Each row of a before or after table is a point. The points were changed in one or more steps. Then noise was added and the rows were shuffled. The steps act on how far a point lies along the listed directions, d1 being the first. What was done? A step turns or swaps two directions, mirrors them in a line or flattens them onto one, adds a multiple of one to another, or multiplies one. Angles are multiples of 10 degrees, from the lower direction toward the higher: turns from -170 to 170, lines from 10 to 170 but not 90. Use the fewest steps. Two steps may share a direction if one is a turn and the other turns, adds or multiplies; they go together, in the order done. Otherwise the lowest direction goes first.
(in the rows, 128 means zero)

Directions:
(1): [122 151  89]
(2): [ 83 132 137]
(3): [136 167 150]
Before, 9 rows:
[[123 171  81]
 [135 125 110]
 [110 116 128]
 [155 156 122]
 [168  79 129]
 [184 125 102]
 [152 139 116]
 [133 144 104]
 [174 110 150]]
After, 9 rows:
[[123 104  96]
 [128 144 142]
 [127 136 101]
 [157  83 136]
 [141 136 114]
 [186 108 144]
 [136 114 105]
 [169 102  91]
 [111 151  70]]
Steps: mirror d2 and d3 in the line at 20 degrees

Directions:
(1): [142 134  93 125 177 145]
(2): [147 149 128 109 102 176]
Before:
[[127 103 103 139 168 106]
 [141 122 147 140  99 125]
 [127 115 146 105  96 128]
 [144 137  73 128 192 156]
 [124 128 130 114 151 114]
 [104 111 144 108  89 109]
 [129 116  96 124 171 150]
 [116 127 138 130  85 114]
 [133 112  84 134 225 125]
 [118 116 164 117  77 104]]
After (10 x 6):
[[139 121 148 141 101 120]
 [139 117  82 129 223 139]
 [131 106 100 137 171 114]
 [132 119  97 121 168 157]
 [102 109 144 110  92 104]
 [126 129 128 112 152 116]
 [113 124 138 132  90 108]
 [115 114 163 120  82  95]
 [150 142  75 122 185 167]
 [124 113 148 107  96 124]]
Steps: turn d1 and d2 by 10 degrees

Directions:
(1): [132  96 164 141 155 133  84 148 153 122  91]
(2): [125 166 127 125 107 194 100 123 137 104 127]
(3): [115 129 106 162  86 114 124 176 104 112 101]
(4): [ 92 113 136 108 109 156 162 148 155 172 109]
(5): [186 120 164 100 101 135 148 156 121 117 136]
(6): [121 107 129 122 125 134 164  89 121  81  82]
Before:
[[140 123 132 118 131 165 132 106 138  92 116]
 [131 142 141 130 116 140 101 163 138 141 147]
 [160 131 153  91 132 152 168  95 126 107 150]
 [124 111 125 118 104 148 145 162 147 151 118]
 [123 154  55 162 101 128 151  61  91  82 131]
 [122 119 112 145 119  90 128 148 140 149 112]
 [ 98 120 123 130 134 119 120 138 139 161 146]
 [155 159 148  80 128 180 142  79 150 118 131]]
After, 8 rows:
[[108 132  96 149 118  95 127 137 138 150 117]
 [ 64 139  88 140 135 117 126 115 134 169 157]
 [182 114 122 147 102 133 133 106 106  68 105]
 [180 110 161 101 118 162 144 128 135  87 117]
 [ 84 149 110 151 136 130  92 138 141 153 146]
 [112 141  87 111  84 142 181 139 126 159 150]
 [193 123 175  77 120 153 178 111 124 101 152]
 [182 152 160  65 116 170 164  91 142 118 139]]
Steps: add -1.5 times d4 to d1; multiply d2 by 0.7; add 1.5 times d6 to d5

Directions:
(1): [123 124 118  69 110 115 111 146  74 121 131 103 144  85 161  96 130 131]
(2): [148 126  77  96  95 130 119 137 135 137 137 162 144 126  66 134 146  89]
(3): [127 137 160 126  97 113 128 159 139 122 144  93  85  98  70 133 107 161]
(4): [109 169 114 115 192 126  88 172 136 130 131 122 154 150 104 114 120 149]
Before, 9 rows:
[[120 136 145 140 138 121 115 131 126 121 144  95  98 123 114 129 116 139]
 [124 142 149 236 183 152 142  97 204 157 126 174 118 230  77 188 135 122]
 [115 117 163 131 117 117 142 110 127 114 101  95 103 103 132 127 103 161]
 [130 157 146 198 118 125 156 114 190 142 131 153  82 178  65 183 120 124]
 [128 122 143 130 129 122 136 102 110 127 114 120 123 125 162 119 138 120]
 [117 135 144 138 125 130 139 134 120 119 130 108 113 111 127 126 133 142]
 [139 107 125 131 116 146 139 112 148 125 115 139 114 139 121 138 128 115]
 [124 129 127 148 154 136 126 123 152 145 128 135 132 152  95 157 133 137]
 [120 122 121 139 144 130 124 125 130 125 126 140 151 132 127 117 147 119]]
After, 9 rows:
[[111 136 167 164 146 133 146 124 128 117 123 100 104 122 150 127 126 158]
 [120 121 113 123 137 129 119 129 118 126 129 137 155 125 124 113 151 115]
 [103 132 139  31 106  96  85 177  17 127 146  61 148  61 167  77 125 158]
 [125 126 114  85 126 122 108 150 103 140 136 110 143 103 109 127 135 139]
 [116 126 170 161 153 125 143  93 115 124 107 108 112 138 192 122 129 140]
 [115 137 168 158 154 119 120 127 126 118 138  81  89 127 140 128 108 156]
 [139 102 109  91  96 140 130 128 124 124 121 132 122 113 117 124 132 113]
 [124 149 122  51  58  90 113 171  73 125 146  88 106  68 100 113 119 136]
 [ 99 117 211 180 157 121 159  95 136 110  89  74  87 121 181 132  87 196]]
Steps: mirror d1 and d3 in the line at 100 degrees; multiply d2 by 3

Directions:
(1): [173 144 141 106 117 120 103 144 147 150 117 139 130 119 129 114 139 142
 210  83 160 140 144 100]
(2): [140 108 105 181 146 170  96 134 121 140 177 130 151  89 117 109 144 166
 118 110 102 159 159 133]
(3): [177 103 127 125 112 124 123 125 150 177 139 179 103 120 121 114 155 102
  82 142 156  85 142 145]
(4): [141 167 166 110 102 126 110  78 173 117 139 147 101 103  93 133  92 142
 106 127  88 158 122 121]
Before (13 x 24):
[[103 131 126 117 134 124 127 124 124 104 115 110 137 134 130 147  93 148
  154 124 120 154 119 115]
 [111 141 143 120 125 121 131 114 135 112 123 107 123 144 126 120 111 131
  120 125 134 144  96 130]
 [164 150 169  98 104 111 100 117 164 137 122 163 101 118  98 136 117 131
  135 108 119 124 128 125]
 [111 138 131  72 117  89 170 138  94 100  53  98 121 196 143 135 115 101
  194 148 177  92  96  96]
 [210 110 128 131  92 130 113 113 165 199 160 185  96  99  86  90 169 138
   97 106 145 101 151 128]
 [ 76 143 126 138 156 146 129 115 111  88 141 101 143 119 118 111 112 139
  130 147  98 153 116 143]
 [ 90 131 132  62 125  67 173 145 104 102  48  99 120 190 179 156 105  85
  179 149 175  92  98 114]
 [ 88 157 144  97 129 119 128 106 111  94 105 127 109 141 124 142  94 131
  129 141 104 138 107 112]
 [ 72 144 124 133 154 134 131 121 116  83 118  88 162 134 128 153 109 152
  170  98 121 183 130 125]
 [116 150 159  95 128 107 157 159 127 127  64 128 121 161 144 122 125  97
  189 126 151 126 116  94]
 [ 76 143 136 137 146 130 158 105 109  94 101  96 141 122 133 140 117 120
  123 131 116 132 113 132]
 [198 182 168  66  98  95 106  95 192 141 108 151  98 114 103 119 108 153
  163 105 119 137 107 100]
 [ 88 106 108 144 140 126 150 158 111 113 124  97 161 136 153 133 113 121
  126 137 120 126 119 141]]
After (13 x 24):
[[ 64 176 141 109 123 112 162 109 109  65 106  59 137 151 110 143  87 161
  159 115  80 168  87 101]
 [143 116 119 145 144 154 110 115 138 148 165 157 124  96 108  87 147 128
  100 144 127 121 145 158]
 [147 129 153  97 120 107 155 154 141 160  76 166 103 155 138 114 144  77
  141 142 166  95 127 112]
 [120 162 171  91 110 105 122 111 148 103 108 136 104 135 104 153  96 125
  128 122  99 130 108 126]
 [142  91 115 143 128 136 130 109 148 162 145 173 118 121 115 133 154 103
   56 141 155 105 150 165]
 [161 116 129 149 135 141 124 114 138 162 131 157 128  90 120 108 159 120
  119 113 151 111 151 138]
 [195 107 124  82 100 102 141 145 123 172  84 160 101 165 130 106 158  93
  175 133 211  64 131 104]
 [149  99 119 123 120 126 122 119 143 154 133 161 114 121 120 129 121 125
   96 141 143 114 134 137]
 [146 184 169  58 100  81 142  81 176 109  89 132  89 143 109 143  88 126
  109 151  98 120  78 116]
 [193 103 124  76 109  84 125 158 140 187  85 171 107 145 164 115 159  91
  187 115 220  71 149 113]
 [165 131 141 110 115 131  99 114 141 159 131 183  97 112 111 114 132 131
  119 126 134 118 141 117]
 [150 127 139 125 119 126 115 117 152 141 138 136 117 128 119 103 132 130
  115 116 150 131 115 133]
 [142  90 105 155 132 135 126 166 131 159 144 136 153 113 148 112 142 123
  125 122 143 114 148 145]]
Steps: turn d2 and d3 by -160 degrees; turn d1 and d2 by -120 degrees

Directions:
(1): [139 132 107 170 131 105  94 144 143 157 168 160  68 153  95 101 124 152
 109 121 153 202 163 151 111 128  98 117  63 158 133 152 101 133  98 105
 134 117 111 151 105 112 163 130 141 106 137  89 147 171 101 119 103 125
 141  96 126 136 131 104 110 152 148 103]
(2): [ 90 123  94 132 135 134  74 157 136 130 122 105 151  90 159 127 123 144
 110 154 139 103 152 148  61 140 109 165  86 123 142  75  99 169 176 135
 125 148 151 168 171 128 131 109 126 151 133 138 118 128 101 110  97 123
 134 137 185 130 128 108 190 110 129 109]
(3): [ 88  61 138 109 123 198 126  84 151 105 115 167 141 123 114 143 159 115
 119 137 143 151 167 136 131 115 133 127 118 108 159 139 101 141 136 109
 156 149 106 128 121 127 111  55 159 136  99  91 102 106 165 140  83 156
 137 118 127 119 161 138 106 153 141 177]
(4): [158 123 130 159 127 148 186 164 153 123 158 101 107 126 105 104 107 131
  87 127 125 123 117 153  89  98 164 143 131 105 153  89 115 137  93 139
 115 173 104  93 116 110 130 171 159 134  92 104 120 110 183  89 110 118
 187 145  99 129 109 157 175 117 124 126]
(5): [ 76 122 155 125 165 155 120 154 118 146  85  95 141 167  99 137  98 119
 106 142 134 103 176 106 141 141  90 108 155  94 125 162 105 133 106 142
 130 103 121 117 118 117 106 152 120 139 110 119 175 130 151 108 163 103
 162  66 185 171 128 146 129 110 174 107]
(6): [159 142 121 127 148  70 136 107 135 114 154 104 168 113  99 177 136 116
 125 120 154 107 137 137 109 146 120  96 131  78 148 106 148 161  89  85
 141  36 125 119 114 141 140 111 124 161 144 121 130 137 108 149  85 108
 165 175 130 145 140 158 140 160 155 147]
Before (8 x 64):
[[ 77 139 135 116 111 155 129 147 111 135  83 131 106 146 173  95 123 112
  159 136 106 118 110  96 162 126 118 136 139 174  93 145 133  93 182 186
  110 188 155 126 146 118 116 167  94  93 135 172 143 116 132 123 205 133
   77  96 140 116 112 106 117  88 100 103]
 [106 155 143  86 156  88 113 114 103 135 102 106 184 131 136 173 110 122
  161 132 126  73 138 109 166 152 106 105 175  98 103 142 156 150 116 118
  133  39 143 126 144 148 109 142  93 153 154 163 155 122  98 147 153 118
  119 128 188 151 138 120 124 121 156 108]
 [105 147 101 117 129 104  54 139 125 174 124 151  97 150 149 116 120 132
  165 132 134 163 148 127 155 156  74 118  86 191 100 188 125 108 165 133
  144  97 128 189 129 136 152 107 116 111 166 141 140 180  57 142 136 144
   63  60 167 136 127  73 101 136 136  84]
 [151 146  69 167 108  91 124 171 122 146 164 102 103  85 165 116 129 143
  117 135 104 121 103 174  51 126 132 167  86 128 137  52 134 166 143 132
  109 149 131 162 170 126 152 131 133 145 132 137 123 136 111  90  92 137
  141 175 121 132 113 119 194 115 107 108]
 [ 48 106 123  79 159 157 109  87 116 114  66 104 200 131 138 186 132  91
  142 167 146  78 162 111 134 155 116 118 149  82 123 124 107 162 158 121
  145  85 138 141 153 154 103  86 110 163 117 159 137 115 138 149 120 109
  143 127 187 151 153 139 158 121 159 136]
 [142 103  87 185 116 150 103 148 153 142 143 154  78 117 125  73 126 152
   96 160 148 170 146 156  71 108 127 155  55 160 138 103  85 140 149 141
  123 188 118 166 132 105 165 123 150 108 110 103 116 131 136  94  89 129
  149 106 121 128 125 106 144 118 111 112]
 [140  98 134 127 103 150 139 103 145 142 161 157  95 153 137 104 168 144
  156 123 113 163 106 143 137  99 165 151 106 166 133 140 112 118 142 128
  147 178 114 122 113 138 142 105 166 100 129 111  93 116 152 146 129 157
   99 139  88 109 128 125 117 155  95 137]
 [125 140 123 149 123 112  89 147 146 141 146 118  95 157 103 114 103 149
  110 132 120 160 151 125 138 145 100 115  91 149 125 157 120 121 105 121
  129  93 119 148 135 129 138 137 123 105 136 108 157 153  99 134 137 135
  130 106 157 151 119 110 105 105 138 110]]
After:
[[188 108 133 134 103 143 207  93 134  94 124 126 140 110 125 121 141 105
  132 139 115  97  73 119 139 102 193 125 171 111 128 100 153 112 120 144
  120 154 110  91 115 134 125 131 140 133  99 138  91  82 191 130 121 135
  148 170  56 118 125 169 123 124  89 177]
 [ 97  91 142  84 116 194 145 107 145 125  99 143 139 128 150 133 139  97
  157 136 112 114 120 123 166 119 141 128 154 140 133 157 134 105 168 152
  147 159 107 132 129 140 108  83 153 133 106 136  94 109 157 137 125 166
   91  96 120 112 129 129 117 127 115 149]
 [167 136 114 129 110 109 149 134 141 136 167 100 134 117 161 116 152 148
  149 126 108 100  81 151  89 104 177 175 113 140 134  78 128 141 155 135
  129 161 137 118 143 146 141 137 150 125 136 137  90 106 140 126 126 135
  122 190 107 117 110 136 181 133  82 116]
 [ 74 129 138 111 153 133  69 124 117 162 110 163 119 163 115 131 115 143
  141 137 139 160 188 120 169 140  78 110 118 140 108 190 105 139 119 115
  143  80 124 151 129 127 123 122 116 121 142 117 168 144 103 132 140 136
  116  58 199 148 149  83  86 131 172  97]
 [107 174 128 132 153  95 117 127  90 168 100 120 108 199 109 132 103 114
  151 139 133 146 139  94 184 150  97  90 144 157  79 188 125 107 106 131
  123  69 128 135 116 139 142 180  91 107 144 157 190 168 101 140 190  91
  120  75 146 164 121 113  98 119 156  76]
 [102  96 149 102 110 176 121 108 152  97 109 113 153 130 123 144 126 121
  118 144 105 113 138 117 150 135 140 130 138 114 145 133 129 121 135 129
  142 131 119 132 149 143  94  92 138 129 106 118 119 101 153 146 126 158
  126 131 149 132 134 140 115 101 123 162]
 [ 99 113 123 168 128 164 157 165 162 137 142 133  75 153 108  88 115 116
   97 133 146 158 162 148 103 105 119 119  92 135 145 119  94 136 110 147
  126 175 108 103 107  90 138 161 142 106 101  98 146 125 166  92 129 122
  168 105 126 134 117 134 146 124 138 111]
 [171 107 127 139  94 123 185  85 121 126 156 166  90 134 114 145 166 105
  149 107 101 171 105 140 159 109 153 104 143 121 133 144 160 120  88 102
  139 116  86 114 107 133 133  87 149 121 113 103 122 127 162 134 106 166
  125 154  49 125 139 154  78 163 119 172]]
Steps: turn d1 and d3 by 150 degrees; add 0.3 times d1 to d5; multiply d2 by -1; turn d4 and d6 by 60 degrees; multiply d6 by 0.4
